Every row gives one point. Before rounding, the points of a table are all equally far from one centre. They may lie mostly on one side of it. Where is the centre, to within rounding?
(in the rows, 128 means zero)

Points (8 x 3):
[[227  70 161]
 [ 97  98  94]
 [146  81 162]
 [118  79 139]
 [108  63 116]
 [110 139  96]
 [145 158 128]
 [127 105 148]]
Centre: [189  92  79]

Points (16 x 11):
[[121  31 111 151 169 149 110  81 174 157 129]
 [127  38 137 153 176 118  93 112 178 144 149]
 [121  33 110 122 166 122  99 113 184 164 106]
 [122  40 150 140 164 122 134  65 174 167 114]
 [150  53 155 162 154 122 102  91 200 158 128]
 [145  49 138 145 171 132 111  73 183 183 130]
 [ 98  41 145 143 183  97 136 140 179 166 114]
 [132  25 137 150 167 117 117 102 206 152 127]
 [126  54 124 146 179 116  97  86 137 144 154]
 [122  44 132 173 144 118 102  79 195 152 104]
 [132  45 152 135 155 125  99  87 187 148 128]
 [ 99  29 126 126 154 158 144 103 169 141 139]
 [137  47 149 137 163 139 120  82 200 154 127]
 [110  46 114 149 152 114 110  99 182 119  89]
 [123  44 139 153 172 158 113  99 186 168 123]
 [105  59 130 163 171 152 104  91 194 154 131]]
Centre: [128  79 109 152 139 112 146 114 167 160 135]

Points (23 x 20):
[[125 155 185 176 100 150  81 145 116  81 139 194 192 145  57  67 187 130
   77 142]
 [103 185 161 165  95 156  84 106 169 110 142 111 155  72  78  58 168 156
  120  86]
 [108 205 165 204  97 156  42 172 143  96 100 145 111 128 113  79 169 124
  127  96]
 [ 83 143 193 216 116 147  83 182 112 146 100 147 131 135 105  92 175 153
  144 136]
 [144 114 168 181 104 164 123 134 184 131 103 184 176 129  70 126 141 148
  128 100]
 [112 196 180 142 118 181 112 183 143 105  95 154 159 104  57  82 189 110
  117 120]
 [123 124 145 161  82 129  79 133  58 138 115 159 143 100  84  99 173 121
   97 146]
 [130 159 180 202 134 161  64 163  95 132 114 164 138 128  65  99 153 164
  105 164]
 [148 156 185 179 101 192  95 126 133  77  95 164 181 145  64  95 170 159
  162 120]
 [138 157 177 129 104 197  44 132 106 118 125 150 187 111  74  46 157 145
  131  82]
 [137 177 179 177 133 145  70 162 159 107 101 176 168 158  72  83 186 109
  102  64]
 [125 148 117 177 106 177 111 127 170  96 108 181 187 120  50  48 154 142
  123 130]
 [124 167 147 191 145 179  93 174 104 143  91 159 139 100  69  47 151 129
  133 126]
 [138 144 174 170 147 164  66 153 153  75  65 209 140 119  79  72 190 162
   98 126]
 [ 98 129 188 187 137 176 125 135 160 105  99 168 142 111  36  72 152 109
  116 144]
 [140 171 201 204 141 143  39 140 154  69 144 161 167 149  62  64 156 140
  106 114]
 [144 127 187 166 126 151 120 145  77 128 120 210 138 141  92  44 206 146
  117 131]
 [157 153 180 175 116 152  80 144 122 170  87 182 141  90  72  58 162 140
  112  88]
 [151 123 141 172  93 159  47 134 185  67 105 183 131  80 119  36 150 169
  150 102]
 [ 66 149 179 149 133 183  58 163 106  98 118 154 170 151  86  94 171 170
  104 165]
 [130 147 167 170  80 182  59 152 109 121  95 157 156 151  82 112 141 119
   71 135]
 [116 157 159 161  82 180 104  89 131 115 106 187 149 133  38  57 136 141
  117 140]
 [143 176 178 194  93 122  54 162 108  79 101 154 131 105  65  59 175 166
  102 114]]
Centre: [122 142 168 141 119 135  89 140 142 102 133 164 140 124 116  77 148 134
 130 125]
